Rows are points. Each copy is the shape, with its points in the same order, turned, moved and blurred by noise. Some copies are also mirrored. Which?
In the rows, 128 means zero.

Shape (5 x 2):
[[157 192]
 [171 100]
 [ 99  88]
 [151 132]
 [128  95]]
Copy 1:
[[150 191]
 [179 106]
 [113  77]
 [158 128]
 [143  91]]
Copy 1 is: only turned
Copy 2, 5 rows:
[[179 208]
 [187 116]
 [115 105]
 [167 147]
 [146 111]]
Copy 2 is: only turned
Copy 3, 5 rows:
[[187 177]
 [ 96 152]
 [114  82]
 [134 147]
 [108 110]]
Copy 3 is: mirrored

Shape:
[[184  83 105]
 [ 72  88 117]
 [112 134 170]
 [161  89 128]
 [143 178  64]
 [119 128 128]]
Copy 1 (6 x 3):
[[113 101  75]
 [185  85 159]
 [110 105 184]
 [113  94 107]
 [147 197 115]
 [135 122 152]]
Copy 1 is: mirrored
Copy 2 (6 x 3):
[[173 108  69]
 [132  75 162]
 [148 147 172]
 [170 123  99]
 [ 71 153  78]
 [129 130 128]]
Copy 2 is: only turned
Copy 3 (6 x 3):
[[ 89  50 127]
 [170 114  73]
 [152 145 142]
 [117  80 128]
 [ 53 155  85]
 [121 140 119]]
Copy 3 is: mirrored
Copy 4:
[[108 118  73]
 [ 88  76 186]
 [163 115 178]
 [129 110 105]
 [ 65 191 150]
 [120 115 158]]
Copy 4 is: only turned

Shape (10 x 4):
[[111 106  77 125]
 [ 95 140  64  65]
 [163 130 127 125]
 [149 104 154 113]
 [116 152 193  76]
 [209 172 107 116]
 [135 144  92 153]
 [124 175 147 209]
 [187 131 135 142]
 [143 143 118  84]]
Copy 1, 10 rows:
[[180  94 113 126]
 [157  79  51 146]
 [127 141 136 157]
 [105 108 151 155]
 [ 47 113 104 141]
 [137 181 113 207]
 [162 151 115 130]
 [125 202 139  80]
 [134 160 159 173]
 [120 115  97 172]]
Copy 1 is: mirrored
Copy 2, 10 rows:
[[161 106  69 134]
 [171 142  49  72]
 [133 141 133 135]
 [119 115 141 114]
 [ 73 153 132  62]
 [165 203 153 143]
 [141 151  83 163]
 [ 68 170  93 195]
 [144 153 153 159]
 [146 154 117  89]]
Copy 2 is: only turned

Shape, 9 rows:
[[ 91  84  92 125]
 [104  89 140 138]
 [191  76 175 151]
 [178 106 192  97]
 [ 89 182 104 120]
 [134 133 110 134]
 [128 186 130 181]
 [ 81  83 131 102]
 [100 100 140  75]]
Copy 1:
[[183 124 161 141]
 [146  97 169 115]
 [124  69 102  58]
 [108 120 132  32]
 [106 181 159 164]
 [133 141 127 126]
 [ 68 130 116 164]
 [171 125 197 111]
 [159 153 189  85]]
Copy 1 is: mirrored
Copy 2 (9 x 4):
[[ 68 123 129 102]
 [ 90 142 154 130]
 [136 119 200 184]
 [187 131 175 161]
 [106 163  55 128]
 [105 125 111 154]
 [103 170  86 207]
 [100 148 140  86]
 [141 149 129  79]]
Copy 2 is: only turned
Copy 3 (9 x 4):
[[173 106 100 115]
 [155 103 142 111]
 [123  95 185 196]
 [ 72  84 153 173]
 [113 173  94  85]
 [134 149 122 136]
 [121 206 168 116]
 [145  77 109 103]
 [114  77  93 111]]
Copy 3 is: mirrored
Copy 4 (9 x 4):
[[ 87 155 109 153]
 [107 110 106 139]
 [167  89  55  90]
 [162  93 109  55]
 [148 160 184 166]
 [152 151 121 140]
 [202 123 146 183]
 [ 77 125 130 128]
 [ 90 133 143  97]]
Copy 4 is: only turned

Shape (12 x 6):
[[ 93 177 158  73 175 184]
 [ 69 148 168 188 132  78]
 [ 70  77 173 106 102 138]
 [ 80 120  54 178  91 131]
 [ 86 131 128 167 102 104]
 [129  87 118 153 107 159]
 [170  92 181 156  60 111]
 [ 85  74  85 125 159 134]
 [164 117 169  93  86 148]
 [108  70 117 139 140  96]
 [110 142 123 171 148 120]
 [147 150 118  98 121 152]]
Copy 1 (12 x 6):
[[177 152 117  81 179 197]
 [178 160 212 182 163 105]
 [ 74 160 159 139 194 141]
 [112 189 153 199  74 140]
 [136 164 191 167 126 119]
 [ 97 122 130 164 118 131]
 [ 73  66 214 151 135 122]
 [104 176  95 145 134  96]
 [ 92  85 167  94 138 168]
 [100 155 145 140 136  79]
 [165 137 154 166 129 114]
 [131 126 138 101 108 166]]
Copy 1 is: only turned
Copy 2:
[[156 119 108  32 133 101]
 [ 42 123 159 130 116 148]
 [132 114 198 128 117  66]
 [152  94 165 178 110 196]
 [105 122 165 151 121 152]
 [154  88 143 174 150 110]
 [107 154 149 207 178  76]
 [156  63 134 149  73 113]
 [157 166 131 149 171  67]
 [113  97 137 178  85  97]
 [102  99 114 137 126 146]
 [170 143 100 122 139 116]]
Copy 2 is: only turned
Copy 3, 12 rows:
[[169 169  34 175 134 151]
 [ 61  87  83  91 162 147]
 [124  61  81 162 172 106]
 [112  62 163  96  85 156]
 [ 81  84 121 107 120 135]
 [139  95 165 140 145 123]
 [ 71 110 167 155 174  62]
 [185  81 114  94 145 125]
 [127 142 135 184 147  72]
 [142  79 118  89 162  99]
 [105 124 113  81 134 149]
 [143 149 116 150 110 103]]
Copy 3 is: mirrored

Shape (10 x 6):
[[117 132 156 137  57  57]
 [164 121 126 175 155 122]
 [142 110 122  52 100 126]
 [146 187 157 177 190 138]
 [ 98 108  81 100 106 106]
 [101  33 113 131 104 103]
 [139  91  92 111 120  92]
 [182 135 128 193 172 157]
 [ 60 100 146 117 115 114]
 [166  95 117 125 179  99]]
Copy 1, 10 rows:
[[112 129 198 168 118 159]
 [131  96 138  98 168  85]
 [119 213 118 134 113 128]
 [119  53  91 120 120  68]
 [142 181 130 146 169 163]
 [160 171 169  75 169 180]
 [122 174 144 121 179 131]
 [160  84 124  93 156  44]
 [152 129 120 114 125 201]
 [ 96 144 129  76 172 100]]
Copy 1 is: mirrored
Copy 2:
[[118 134 109 104  54  47]
 [116 190 109 131 142 132]
 [166  67  89 130 105 138]
 [131 205 144  65 166 136]
 [ 92  86 128 141  77 135]
 [ 99  99 125 200 114  88]
 [101 112  85 146 108 128]
 [132 221 119 129 160 152]
 [111  89 168 137 113  81]
 [104 137  88 136 166 137]]
Copy 2 is: only turned

Shape, 12 rows:
[[131 127 130 131 159 100 102  87]
 [155 114 114 111 100 101 103  98]
 [119 146 107 149 135 146 158  92]
 [149  54 112 149 152 149 145 124]
 [120 123 139  99 146 187 193 108]
 [126  69  94 112 160  94  98 108]
 [158 134  83 136 161 112 148  21]
 [155 141 100  99 136  97 109 130]
 [119 101  95 118 145 163 113 127]
 [166 131  83 174 159 115 108 137]
 [125 149  85 110   7 118  98 138]
 [132 144 127 133 140 229 140 125]]
Copy 1:
[[140  96 122 127 142 109  90  83]
 [119 108  92 130 112 156  82 113]
 [131 149 150 116 175 139 118 106]
 [164 109  82 168 184 135 141 128]
 [149 131 126  74 200 155 159 148]
 [112  77  70 156 143 105 118  95]
 [132 152  89 104 188 136  69  42]
 [116 117  96 110 110 108  86 132]
 [114 100 110 139 179 120 126 149]
 [145 150 115 175 140  80  83 129]
 [ 64 143 130 152  74 203  81 171]
 [144 127 163 109 219 142 111 184]]
Copy 1 is: only turned
Copy 2 (12 x 8):
[[121 136 161 139 153 160  92 131]
 [152 183 114 149 141 140 102 124]
 [118  97 110 154 135 148 106  98]
 [149  90 120 154 176 107 163 162]
 [162  66  87  98 106 150 136 115]
 [134 151 139 153 193 158 158 155]
 [162 113 128 180 179 192  70  77]
 [128 171 106 121 171 133  96 121]
 [114 119  90 135 141 154 145 165]
 [ 97 124 120 152 192 105  85 138]
 [ 89 223  58 171  87 108 121  98]
 [123  57  68 117  91 132 106 152]]
Copy 2 is: mirrored
Copy 3 (12 x 8):
[[159 102 168 139 129 121 110  76]
 [184 137 169 146 124 106 131 119]
 [107 120 155 131 126 147 160  96]
 [154 104 176 148 186 179 131 141]
 [ 86  98 192 127 100 178 144 153]
 [203  99 174 101 166 142 109 109]
 [167  86 193 144 118 142 194  52]
 [179 103 134 132 107 111 117 121]
 [157 130 148 115 135 183 120 128]
 [168  96  97 155 160 147 132  94]
 [167 220 121 128 110  71 148 159]
 [ 89 137 138 153  91 212 131 128]]
Copy 3 is: mirrored

Shape, 14 rows:
[[117 181 127 198 119 139 108 159 110]
 [119  79 160 115  94  88 133 123 130]
 [124  83  78 139 129 120  43 169 113]
 [117 125 119 165 113 117 121 129 142]
 [155 154 156 108 126 172 117 144 120]
 [130 144 191 109 168 163 119 133 175]
 [100  99 161 120  66 105  65 145 110]
 [153  78 193 128  81 142 105 126 113]
 [151 116 117 114  72  60  54 144 106]
 [164 114 188 115 162 154 199  71 132]
 [146 163 171  83 200 175 172 138 122]
 [122 124  94 146  94 117  98 219 124]
 [147 175 116  99 115 195 110 153 162]
 [198  79 221 102 137 111 142 110 156]]
Copy 1 (14 x 9):
[[156  44  93 103 117 122 103 128 126]
 [ 95 157 142 100 131  92 116 108  74]
 [113 120 166  79  93 102  93 100 193]
 [109  97 110 119 133  93 111 127 127]
 [164 135  94 119 121 165 150 118 123]
 [125 158  57 148  81 142 147 130 113]
 [145 143 145  84 111  86  89  59 100]
 [113 158 127 112 129 155  96  66  80]
 [128 138 141  26 138  90 123  62 141]
 [ 96 175  78 150 151 171 141 184  58]
 [148 153  82 145  90 173 193 184 105]
 [131  67 160 111 111 103 144  76 158]
 [169 124  87 157 133 145 153 103 173]
 [ 56 189  81 103 128 165 151  97  60]]
Copy 1 is: mirrored
Copy 2, 14 rows:
[[156 154 194 176 109 147 102 175 119]
 [109  76 126 146  84  93 131 101 106]
 [110 142 215 105 147  83 109  93 142]
 [127 109 156 140 108 113 106 158 120]
 [171 110 158 138 124 178 154 110 111]
 [162  52 148 163 149 162 177 141 139]
 [130  92 201 145  74  81 137  90  86]
 [124  67 159 157 109 133 125  77  60]
 [ 87 119 208 114  52 112 122  81 129]
 [120  72  56 155 139 182 168 144  85]
 [173 114  92 168 157 188 201 127 145]
 [166 144 191 144 101 100  76  96 159]
 [208 103 169  99 125 177 142 133 137]
 [ 90  21 106 167 117 177 147  80 110]]
Copy 2 is: only turned
